Each row of a before or after table is a point. The points were changed in one or more steps. Then noise was added and the rows were shuffled. The steps act on columns, c1 being the first. Name the steps. A step turns or swaps two columns, mirrors them in a line or flattens them onto one, adds a multiple of one to another, or multiplies or shifts one. Angles are multiples of 10 degrees, from the lower column toward the higher: turns from -170 to 170, lines from 10 to 170 but not 90. Use the fewest steps. Two steps may share a column if one is a turn and the other turns, adds or multiplies; they go together, in the order done. Otherwise the lowest column goes first.
In the rows, zero is written as 128.

Before:
[[129 203  87]
 [144 167  79]
 [135 184 160]
 [173  50  84]
 [ 77 117 127]
 [183 134 112]
 [ 81  99 180]
 [170 161 117]]
After:
[[153  81 129]
 [ 57 129  80]
 [152 194  83]
 [209  96 182]
 [ 92 176 111]
 [ 25 103  87]
 [ 94 118 159]
 [ 75 157 115]]
Steps: turn c1 and c2 by 110 degrees; add 0.7 times c3 to c1

Before, 8 rows:
[[ 36 172 140 157 102  90 175  94]
 [157 115  94 120 117 179 127 162]
 [171 197  79  64 128  75  85  46]
 [111 162 188 113  98 140 140  97]
 [ 28 136 144 148  87 124 114  98]
 [141 202 137  89 205 164 104 102]
 [167  86  84  95 137  98  88 200]
 [136 142  85  77 106 135 101 204]]
After:
[[168 205  85 191 140 198  75 196]
 [125 202 103 185  62 159 142  92]
 [170  91  90 161 124  54  87 142]
 [160 121 123 131 145 109  95  68]
 [ 30 154 175  95 150 154 139 168]
 [137 143 103 175 161  55  83 110]
 [100 158 142 138 160 159 190 115]
 [ 27 119 116  95 166 152 141 133]]
Steps: turn c1 and c2 by 10 degrees; swap c3 and c7; turn c4 and c5 by -170 degrees; mirror c6 and c8 in the line at 140 degrees

Before, 13 rows:
[[210  89  89 188  76 177 146 154 116 104 163]
 [ 79 173  64 154 189 186 110 172 127 118 153]
 [171  90 186 112 203 114 145 192 101  52  67]
 [ 72 154 197  87 217 174 122 187 117 169  82]
 [120  59 193 140 211 137  98 125  65 131 147]
 [123 150 135 100 232 113  67 113  84  97 177]
 [165 192 186  64 145 188  41 147  63 186 106]
 [ 91  84 146 110 108 162  83 158  86  94 147]
 [210 129 153 118 126 163 160 237 154 125 178]
 [118  81  43 152 114  98  79 112 128 164 124]
 [152 117  47  67 146 145 107 182  72 149 128]
 [138 111 108 139 134 137 192 100 141 129 159]
 [216  96  91  82 153 175  70 105 132 115 123]]
After, 13 rows:
[[127 136 195 140 144 142 113 151 149 122  93]
 [116  74  25  63 104 151 124 125  21 157 169]
 [123 185  72 140  65 179  89 184  22 132  86]
 [138 163  83 110 121 187 136  96  65 121  94]
 [155 160  94  80 123 195 190 162 132  78 121]
 [128 137 149  69  79 150 206  99  37 134 126]
 [159 151 163 187 148 197 152  72 108  74  80]
 [ 99 118  87  87  23 169  69 141 112 186 183]
 [112 173 129 157 148 128 224 130 128 158 115]
 [172 183 114 114  29 159  71 130  85  53 170]
 [151 112 143 118  59 153  90  46 170  93  82]
 [123  77 145 158  57 149 189 138 130 144 121]
 [140  90  67 101  55  88 152 207  57 108  90]]
Steps: flatten c1 and c10 onto the line at 120 degrees; turn c2 and c11 by 160 degrees; add 0.7 times c2 to c6; turn c3 and c7 by -120 degrees; turn c5 and c8 by 140 degrees; multiply c9 by 1.6

Before, 14 rows:
[[113 150  95  89 152 140 118 147 136 130 125 100 146 154]
 [ 84 165 107 128 102 113 119 184 145 112 115  94 109 147]
 [179 131 118 130 126 138 126 107 119 163 124 159 118 137]
 [169  90 126 100 128 136 163 141 136 163 125 126 158  91]
 [160  79 107 154 167 149 137 133 127 162  90 125 164  94]
 [138 127 118 124 150 129 153 117 119 198  81 103 161 113]
 [176 150 102 128 163 115 157 130 134 151 134 136 110 105]
 [101 171 124 120 115 150 109 149 129 108 124  66 146 111]
 [154 145 139 120 163 155 135 147 127 180 137 156  87 125]
 [154  76 130 104 152 122 136 103 147 148  87 117 131  76]
 [136 104 123 141 159 117 140 114 106 176 148 127 129 121]
 [188 124 144 125 162 130 151 136 107 156 123 119 105 150]
 [119 169 145 125 136 109 111 159 168 124 130 109 147 139]
 [109 167 114 107 129 107  84 179 105 131 113  97 146 121]]
After, 14 rows:
[[179 135 121 104 165 117  76  98 118 146 165 117 112  78]
 [211 161 120  99 175 121  90 126 144 162 126 126 151  93]
 [ 42 118 111 129  67 134 167 139 186 112 147  93 134 151]
 [230 127 119 130 109 120 131 125 107 164 127 158 125 140]
 [180 134 138 120 111 114 146 138 143 179 105 155  73 123]
 [225 159  98 128 148 140 149 124 133 149 129 135  89 109]
 [ 90  83 113 108 157 134 168 172 161 132 154  98 138 126]
 [108 109 145 124 168 141 170 110 173 126 136 111 134 136]
 [ 73 111 122 121 139 113 172 137 149 107 118  68 148 113]
 [101 119  99  89 186 121 151 131 149 129 126  99 122 157]
 [193 136 102 156 231 101  77 130 131 163 150 125 121  99]
 [245 150 145 124 135 125 121 152 124 158 132 121  87 146]
 [150 153 114 123 206 112 126 131 112 200 169 104 134 118]
 [146 139 121 141 169 140 102 141 105 175 117 127 106 124]]
Steps: multiply c1 by 2; swap c2 and c7; turn c3 and c14 by -10 degrees; turn c5 and c13 by -50 degrees; multiply c5 by 2; turn c6 and c11 by -150 degrees; multiply c6 by 0.7; turn c8 and c9 by 60 degrees

Before:
[[111 131 143 136 122 149 127 107 108 133 108 178 141 107 146 163 158 144
  132 118]
 [127 114 168 126 165 108 152 121 148 116 158 127 125 162 146 158 152 130
  114  99]
 [163 115 136 124 130 143 154 108 112 117 123 153 151 163 123 112 133 117
  161 118]
 [139 128 137 137 116 142 142 127 139 130 167 119 104 108 113 110 112 126
  123  75]
 [159 145 141 124 144 110 113 102 111 120 107 129 128 134 142 135 112 124
  124 117]
 [159 141 127 113 121 134 126 151 127 139 165 170 105 144 134 131 144 132
  115 120]
 [164 131 132 128 163 106 165 102 110 143 122 170 152 112 147 142 138 121
  152 118]
 [121 109 127 101 122 111 162 147 121 140 113 117 121 133 134 120 158 132
  168 126]
 [163 114 129 159 105 111 165 148 144 154 156 123 128 112 156 134 104 138
  152 128]
 [113 157 115 108 106 132 116 114 151 121 156 118 128 158 127 123 155 160
  110 111]
 [121 155 136 161 166 108 119 122 147 124 139 120 114 124 150 133 137 128
  140  88]
 [130 161 137 101 148 119 108 133 144 138 138 159 126 134 105 153 159 105
  144 109]]
After (12 x 20):
[[160 117 134 144 130 143 137 108 153 105 123 156 150 165 122 112 138 117
  161 129]
 [137 128 136 146 117 141 118 126 126 133 168 120 104 108 113 111 164 125
  124   5]
 [166 129 134 157 163 106 137 101 156 158 122 170 151 112 147 142 145 123
  152 140]
 [140 163 138  93 147 118 110 133 131 150 137 158 126 135 106 155 160 105
  144 180]
 [122 113 167 144 167 109 104 121 133 103 159 124 126 162 147 158 164 129
  112 146]
 [158 113 129 175 105 111 111 148 124 181 155 120 128 112 154 135 117 139
  151  65]
 [116 109 125 138 123 111 121 146 171 153 112 117 123 132 135 120 146 132
  168 201]
 [129 155 135 143 167 107 120 122  93 121 139 120 115 123 148 132 168 128
  140  93]
 [162 140 128 116 122 137 125 152 138 151 164 168 105 146 134 132 143 132
  115 156]
 [163 143 140 115 144 111 147  99 128 114 107 129 128 134 142 134 131 124
  124  69]
 [111 131 141 132 122 147 148 106 127 138 108 177 141 108 146 163 151 145
  130 190]
 [124 158 117 106 106 134 103 115 127 114 157 118 130 158 126 123 156 160
  110 172]]
Steps: add 0.3 times c2 to c1; turn c4 and c7 by -50 degrees; turn c7 and c9 by 110 degrees; multiply c10 by 2; turn c17 and c20 by 60 degrees; multiply c20 by 3

Before:
[[141 155 105 129 136  78 123 130 124 139 105 129 134 132 145  99 135 138
  139 144 120 123 111 141 107 145 242 144 111  47 124 140  96 134 111 152
  116 165 126 151 157 115  92 136  69 123 109 147]
 [158 152 125 133 133 149 110 223  53 113 107 127 130 132 149 108 151 135
  139 106 155 148 112 115 227 132 140 153 122 124 134 134 126 157 156 148
  114 203 101 111 130 143 133  87 124 106 111 139]
 [141 130 107 136 131  84 111 124 154 210 130 110 115 126  94 120 145 105
  132  90  71 154 118 128 139 104 111 139  94 119  42 155 158  86 115 143
  141 126 117 191  85 122 115 114 113 106 138  89]
 [125 145 100 126 141  94 153 132 137 149 133  98 213 163 122 119  96 116
  149 129 152 122 132 132 121 213 113 120 134 124 134 150 174 134 108 190
  138 138 118 145 144 137  92 134 133 141 119 148]
 [151 159 113 136 113  78 129 120 141 112 122 103 186 144  88  96 128 142
  144 193 155 183 124 117 124 118 105 132  87 142 145 133 168  91 159 140
  119 131 108 143  94 224 116 134 130 107 111 152]
 [157  25 137  31 129 110 133 143 139 110 146 118 149 132 126 130 127 128
  103  99 149 124 170 142 118 120  97 129 108 147 114 141 175 124 111 136
  137 119 118 155 120 136  78 140 129 198 191 146]
 [154 163 213 100 127  90 140 135 149 158 104 113 112 126 132  95 113 131
  117  93 149 130 140 121 104 120  93 172 108 106 156 131 174  87 143 120
  144 118 134 113 134 149 113  93 117 123 139  82]
 [155 165 103 137 129 118 130 131 122 121 117 124 113 133 147 114 130 121
  146 109 151 131 100  74 112 114 125 124 106 149 150 132 161  86 126 146
  131 144 108 115  92 165 132  50 108 118 123 145]
 [159 165 105 126 140 144 119 163 136 111 101  92 126 136 148  96 153 120
  132 110 104 133 121 131 122 147 103 143 101 141 126 141  21 117 143 131
  145 118 121 129 144 112 137 133  61 150 138 136]
 [ 68  41 188 132 107 135 150 145 129 148 103 100 115 125 119 130 135 136
  120  91 156 149 110 117 118 109 108 160 167 150 127 156 165 101 128 129
  144 117 249 113 112 119  89 134 106 157 157  37]
 [135 162 167  68 128  97 108 122  98 109 138 113 115 137 137 117 154  93
  132 100 140 137 128 135 116 169 103 123 125 124  75 144  80 104 155 128
  126 114 117 161 142 124 121 119 124 120 154 128]
 [144 166 126 141 147 120 122 148 135 107 138 123 119 127 146 105 142 119
  131 137 155 124 104 138 113 149 156 128 149 143 150 168 146 224 137 131
   98 112 108 118 150 137 136 133 108 115 111 135]]
After, 12 rows:
[[142 165 126 144 102 119 121 146 137 108 144 122 119 131 104 107 143 120
  129 138 155 124 102 139 111 150 158  87 151 123 151 170 147 218 164 130
   96 112 140 117 149 134 137 131 116 116 110 132]
 [154 153 127 132 124 151 108 221  51 113 103 125 132 139 120 107 146 135
  141 106 154 147 108 115 227 130 140  68 125 141 138 132 126 159 160 150
  115 207 146 111 131 144 132  88 126 110 110 141]
 [153  25 138  30 127 113 137 144 139 106 147 117 148 129 115 130 129 127
  103 101 151 124 170 143 118 124  95 240 105 114 115 143 170 127  19 138
  139 121 128 156 120 136  78 141 125 200 190 147]
 [ 70  43 191 135 113 139 150 141 129 149 104 102 113 121 116 128  92 137
  120  91 160 151 108 114 115 107 108 187 163 106 129 160 163  98  55 130
  139 119 161 111 113 121  91 135 153 158 158  32]
 [155 163 214  96 118  91 144 137 151 154 103 113 115 124 141  91 117 131
  116  98 149 133 138 121 107 118  91  55 108 145 158 130 175  88 189 122
  143 119 115 110 137 148 115  96 134 124 139  83]
 [141 130 107 135 111  82 108 123 152 208 129 111 117 126 154 120 142 108
  131  92  70 155 117 125 143 108 111 129  93 116  38 154 154  85 148 141
  141 126 141 193  81 122 115 117 133 104 136  89]
 [163 163 103 127  60 146 119 165 139 111 102  92 125 142 107 100 144 116
  129 110 105 136 121 130 123 147 104  70 100 128 124 140  22 113 171 131
  146 120 150 131 144 116 135 129 136 150 139 138]
 [141 152 103 128  68  79 119 128 127 142 109 125 131 133 173  98 133 140
  140 147 124 120 111 143 102 146 243 105 112 197 125 143  96 137 184 151
  117 163 138 152 159 118  92 136 137 115 108 146]
 [153 164 103 138 108 117 128 130 122 120 114 119 110 130 105 112 136 124
  144 112 151 130  96  75 112 117 129  97 108 121 151 131 158  87 166 144
  130 147 124 117  93 164 128  52 134 113 127 146]
 [151 159 112 139 135  81 130 119 141 113 120 103 187 143 141  95 137 143
  145 194 155 183 121 119 125 117 103  72  88  98 142 133 169  89 147 141
  120 128 125 145  95 225 114 134 142 110 112 151]
 [139 164 167  68 120  97 112 123 102 106 135 113 115 138 123 119 145  91
  132  99 139 139 128 132 116 170 104  80 126 139  78 146  79 106 146 132
  124 111 146 160 142 122 119 123 128 119 157 127]
 [123 147 102 130 129  90 155 129 136 147 136  95 212 161 136 117 115 117
  148 131 153 121 129 131 121 213 114 129 134 127 138 148 176 139 151 192
  137 135  99 146 147 135  89 134 115 140 118 152]]
Steps: add 1.5 times c2 to c28; turn c28 and c35 by 130 degrees; turn c5 and c45 by -110 degrees; multiply c15 by 0.7; turn c15 and c30 by 140 degrees; multiply c39 by 0.4; turn c17 and c39 by 60 degrees

Before:
[[208 186  80  78 141 158 130 185 186 115 135 104 137 221 103 107 210  67
  147 122 179 183  83 124  29  91 158 165 166 147  85 155  52 249 155 139
   57  61 165 212  99  81 136 149 191 167 123 144  80 102 104 130 101  77
  216  73 212  37 155 196 140 186 116 151]
 [179 221  65  93 107  78 112 150 129  75 124 183 153 137 100 119 119  87
  119 185 136 153  58 172 164 115  87 143 198 195 143 170 165 131 126  78
   78 136 139 120 162 125 201  62 157 108 135 152  99 152 120  83 152 134
  123 146 215 192 125 110  99 204 100 175]
 [138 124  95 159 131 124 165 136 123 141 125 156 121 103 174 105 118 101
  105 127 120 137 156 132 142 120 162 110 109 117 146 127 162  92 126 166
  144 112 137 130 185 149 177 146 157 102 210  95  99 154 136 152 147 208
  119 164 119 106 114 107  78 131 174 119]
 [118 167 164 157 160 140 134  61 101 159 123 178 111 132 126 131  94 146
  130 107 105 142 120  97 136  81 132 115 108 138 161 138  79 134  84 145
  134 142 114  89 144 153 180  61 130  97 157 107 145 168 116 172 136 164
  147 147 167  87 101 109 107  79 162 160]
 [223  86 127 206 124 191 115 104 104 191 185 117  86 174 148  42 168 146
  155  59 166 121 171  69 119 159 154 122  99  45 138 114 105 179 105 109
  110  87 117  86 135 118 158 153 131 102 137  83 205 110 139 211  88 122
  130 169  98  71  82 171 195  57 159 159]
 [154 185  92 153  93  91 110 128 134  99 105 200 156 125 145 148 132 129
   91 106 115  97 105 154 155 118 101 120 180 157 128 140 164 138 126 110
  166 135 121 125 138 116 170  87 163  97 164 184 149 157 144 168 120 182
  128  91 120 146 125  51 120 154 148 117]
 [170  86  77 162 214 178 160 118 155 185 206  53  64 137 157  50 201 141
  233  91 143 102 146  73 110 110 142 128 103 119 182  54 108 202  81 100
   73  46 113 115 123 153 112 160 122 118 158  62 169 122 117 199 103 146
  150 181 139  93  47 169 164  33 121 168]
 [117 159 154 138 156  94  99 116  84 137 117 203 141 113 135 176 130 139
  100 140 127  82 160 151 149 111 129  93 129 184 155 146 167 139  88 169
  185 142  98 145 168 122 181  95 157 128 148 164 174 158  97 136 170 160
  151 142 143 167  94  97 104 127 134 120]]
After, 8 rows:
[[117 161 156 136 148  96  97 113 136 136 119 205 141 114 135 179 133 140
  104 137 128  91 161 151 150 113 131  93 140 188 155 144 167 138  84 165
  184 140 101 148 169 126 169  96 156 128 145 166 175 152  99 136 189 162
  122 139 142 167  99  96 103 128 132  83]
 [209 187  79  81 109 159 131 186 149 109 137 104 134 222 103 102 211 147
  143 123 180 166  84 123  26  92 160 166  84 149  82 154  57 245 158 140
   59  62 165 165 100  81 151 148 191 167 123 139  86 104 104 127 119  79
  133  70 213  34 157 194 141 186 118 169]
 [172  91  75 161 198 180 159 117 103 182 203  55  67 135 161  50 200 125
  232  92 144  86 152  74 109 111 143 127 135 119 179  54 110 195  82 103
   70  44 114 125 122 152 126 156 121 119 161  60 171 122 122 202 117 144
  104 183 134  97  42 168 168  30 120 151]
 [117 171 164 154 151 136 134  61 119 157 123 176 113 130 123 132  95 116
  129 108 107 124 122  97 137  81 132 114 146 137 157 135  77 135  84 141
  134 141 117 106 140 152 188  61 129  97 156 107 140 169 113 170 157 165
  121 147 168  89 100 108 112  80 160 145]
 [179 222  66  90 111  79 115 151 183  77 123 180 149 139 100 120 119 111
  120 184 135 124  57 175 160 116  87 146  85 195 147 168 165 130 125  77
   77 135 141 105 160 124 210  63 155 110 138 153 104 153 124  81 169 135
  135 150 216 192 123 108 103 205 102 154]
 [156 185  91 154  98  90 111 129 167  98 107 199 159 120 145 142 131 123
   92 109 115 113 104 153 154 120 102 121  88 157 132 138 164 138 125 110
  166 136 125 128 136 115 163  86 164  95 165 184 149 152 147 168 141 186
  141  85 126 145 127  53 121 156 143  91]
 [222  85 129 205 122 190 113 106 112 193 188 122  86 178 150  41 168 113
  158  62 169 109 173  66 118 161 155 122 152  46 138 115 105 179 107 110
  109  87 117 104 134 116 165 155 128 104 134  84 205 111 145 208 105 127
  128 169  98  72  78 170 195  57 162 139]
 [140 125  92 161 129 127 164 135 115 140 124 151 118 102 170 109 117 124
  101 123 120 146 158 131 140 119 157 108 138 114 144 127 162  92 126 164
  147 112 140 121 186 149 173 145 156  99 211  95 102 159 135 154 166 207
  124 161 113 103 116 105  78 133 172 105]]
Steps: flatten c5 and c55 onto the line at 160 degrees; multiply c9 by 0.4; turn c9 and c29 by -130 degrees; flatten c18 and c40 onto the line at 60 degrees; turn c22 and c64 by 30 degrees; turn c43 and c64 by -20 degrees; shift c53 by 20

Before:
[[124 154 161 125 110 109 140 134 112  85  97 155 121  98 145 103 120 107
  116 141 124 113 113  95 130 131 140 133 165 120 176 185 147 108 169  86
  120  71  92 110 156 147 113  93 186 126 141 124 132 117 117  95 181  81
  139 105  97 140 110  68 159 128 170 122]
 [132 159 171  93 106 127 132 157 138  84 152 170  86 142 100 110 156 142
  107 158 109 156  96  91 129 154 145 126  83 186  91 150 112 149 105  34
  163 125 173 144 145 146 146  88 156  91  97  95  89 159 112  92 149 124
  178  80 162 115 101  80 115 137 137 109]
 [153 116 140 147 127 149 146 155 109 109 121 146 138 152  95 188 160 111
  174 164 119  84  87  98 101 121 111 100 167 109 152 190 157 166 131  94
  135  89 119 152 128 221 185 172  88  94 117 172 145 159 169  98 177  90
  180  78 156 131 143 145 151 201 106 132]
 [156 153  94 134  86 168 149 105  88 119 119 139 108  79 145 180  93 136
  105 128  92 130 163 153 164 125  99 134 122 147 139 117 167 128 132 116
   99 111 130 156  85 148 107 148 155 121 146 168 110 119 111 123 108 100
  158 156 169 113 159 137  82 137 132 103]
 [108 151 132 131 130 115 169 175  85 107  72  91  96  63  92 174 118 146
  105 116 144 128 148 185 114 115  83 145 161  94 146 154 169  81 109 131
  164 116 116 185 162 201 145 140 113 127 108 166  66 178 168 176 128 167
  180 159 149  66 177  87  78 201  89 184]
 [197 126 177 121 150 117 172 176 183 153 107 184 181 142 113 143 146 158
  165  88 134 121 127 132 125  96 118 107  98 191 142  91  82 178 131 134
  156 135 126 138 139 182 104 115 108 178  87 177 126 149 155  84  97 167
  124  88 125  78 106 113 162 124 166 174]
 [116 191 177 156 167 131 110  96 113  96 106  90  82  54 191 183  94 162
  105 100 103 100 125 101 124 125 109 144 177 187 103 101  75 166 177 120
   76 119 137 161  81 139 173 165 180 101 154 174 136 107 126 157 179  82
   93 175 107 159  93 133 158 111 151 108]
 [108 173 159 145 121 143 118  86  90 153 156 149 100 125 190 198  99 148
  116 166 120  88 165 182 156 105 116  70 164 171  88 124  99 175 164 133
  156 134 161  91 119 156 137 171 122  90 119  96  82 105 108  81 105 165
  162 135  81 114  91 141 151 207 127 152]
 [189 187 114 117 128 122 129 158 153 113 131  94 153 128 175 112 181 107
   77 170  98  78 116 176 153 178  80 115 123 150 108 131 172 164 152 125
  106  71 112  96 152 125  94 176 137 138 138 141 149 105 129 104 100 151
  122 117  72 163 160 139 169 141 169 136]
 [139 117 112  87 130  74 128 113 127  98 133 190 160  72 113 142 132 135
  102 101  78 110  83  92 148  83 129 125  96 172 174 104 146 114 128  86
   85  91 148 183 149 163 159 124 158 168 168 178 127 184 125 172  90 142
  183  88 169  74 118  69 100 107 149 184]
 [197 177 151 105 140  83 191 155  88  84 167 155 148 121 136 115  99 145
  101 159 155 155 132 143 173 100 151 156 115 103 110 177  96  80 157  96
  137  96 144 105 135 131 138 147 115  92 137 153  95 109 123  98  92  82
  121 141 172  67 147 141  79 117  80 189]
 [172 144 112 146 121 111 119  87 125  73 167 122 159 113 105 174 168 100
  148 162 143 165 120  93 116 118 109 135 130 165 102 176 164 105 178 115
   92  88 115 145  74 122 135 112 138 146 144 177 102 157  71 137 134 141
  132 155  72 122 188 103 158 113 134 175]
 [171 111 101 117  86  82 136 170 139 168 110 122 146  97 120 122 170 121
  159  93 131 138  87 150 173 147 156 162  90 106 135 102 122  92 127  95
  104  91  84 110 108 143 192  89 165 114 126 101 144 120 133 102 131  90
  151 169 151  74 100 110 108 184  70 163]]
After:
[[153 116 141 147 126 150 147 155 109 109 122 147 139 151  95 189 160 115
  173 165 107  84  86  98 101 121 112 100 168 109 153 190 157 166 132  95
  136  89 119 151 129 248  74 167  88  94 118 171 145 159 170  97 177 169
  181  77 156 132 143 144 151 201 106 131]
 [196 125 177 120 150 117 172 175 183 153 106 185 182 143 113 144 145 113
  165  89 137 119 128 132 125  95 117 108  98 190 142  92  82 177 132 135
  157 135 127 139 140 199 173 117 108 177  87 176 126 149 156  84  96 101
  122  88 124  77 106 114 162 124 166 173]
 [189 188 115 116 127 122 129 157 153 113 132  95 154 128 176 113 181 159
   77 170  92  77 116 176 151 178  80 116 122 150 108 131 170 165 152 125
  107  70 113  95 153 125 161 165 137 138 138 143 149 106 130 104  99 123
  123 117  73 163 161 139 169 141 168 136]
 [123 154 160 125 110 109 140 134 111  85  96 154 121  99 145 103 119 164
  116 142 138 113 114  95 130 131 140 133 166 119 175 186 147 108 169  86
  120  71  93 111 156 153  89  93 186 126 141 124 132 117 116  97 181 118
  140 105  97 141 109  67 160 127 170 123]
 [157 152  94 134  85 168 149 104  87 119 119 140 108  78 143 179  94 140
  105 130  97 130 163 152 163 125  99 133 122 148 140 117 165 128 131 115
  100 111 130 156  85 154 109 137 155 121 146 169 110 118 111 123 109 101
  158 156 168 112 159 136  82 137 131 102]
 [196 178 150 106 141  83 191 154  88  83 167 154 147 120 137 116  99 119
  102 159 139 156 132 144 173  98 151 155 115 104 110 178  97  80 156  96
  138  96 144 105 135 132  82 152 116  93 137 154  95 108 122  97  91 111
  121 141 171  66 147 141  80 118  80 190]
 [107 172 159 145 121 143 117  87  91 153 156 150  99 125 191 197  98  99
  116 166 109  89 165 182 157 105 116  69 165 170  87 124  98 175 164 133
  155 135 160  91 120 164 161 167 122  90 119  97  81 103 109  81 105 131
  162 135  81 114  93 140 151 207 127 152]
 [140 117 111  87 129  73 128 113 127  98 133 191 160  73 114 141 131 101
  103 102  96 110  82  93 148  83 130 124  95 171 173 104 146 114 128  87
   84  92 148 184 149 175 130 112 158 168 168 178 128 184 125 172  89 150
  184  88 169  74 116  69 102 107 149 183]
 [170 111 100 116  86  81 135 171 139 168 110 122 146  96 120 121 170 102
  158  94 142 136  87 151 173 147 156 163  89 106 134 102 121  92 127  95
  105  91  83 110 108 147  72  92 166 114 127 100 143 121 133 102 131 168
  152 168 151  74 100 110 108 185  69 163]
 [107 151 133 132 130 115 168 175  85 108  72  92  96  63  92 174 118  94
  105 115 134 128 148 184 114 116  82 146 161  94 146 154 169  80 110 131
  164 116 116 184 162 224 158 142 113 126 108 166  65 178 168 176 128 139
  181 159 150  67 177  87  77 201  89 182]
 [171 144 111 146 121 111 119  87 125  72 166 121 158 115 105 173 168 143
  147 162 144 165 120  93 115 118 109 135 130 166 102 176 165 105 178 116
   92  88 115 146  75 121 137 117 139 146 143 177 103 156  72 136 134 155
  132 155  72 122 186 103 157 114 133 177]
 [116 191 176 156 167 131 110  96 112  95 106  90  82  54 191 183  93  84
  106 100 100 101 125 101 123 124 108 144 177 187 104 100  76 165 177 121
   75 118 137 162  80 143  70 156 179 103 153 174 135 106 125 155 180 127
   92 174 106 160  94 133 157 111 151 108]
 [131 158 171  93 105 127 132 157 138  84 153 169  86 142  99 109 155 107
  106 158 129 156  95  91 129 153 144 126  83 186  92 150 113 150 105  33
  163 125 172 144 145 151 118  85 155  91  96  95  89 159 111  94 150 131
  178  80 162 115 102  80 115 138 137 108]]
Steps: turn c43 and c54 by -110 degrees; turn c18 and c54 by -140 degrees; multiply c21 by 0.7; turn c21 and c44 by 20 degrees; multiply c42 by 1.3
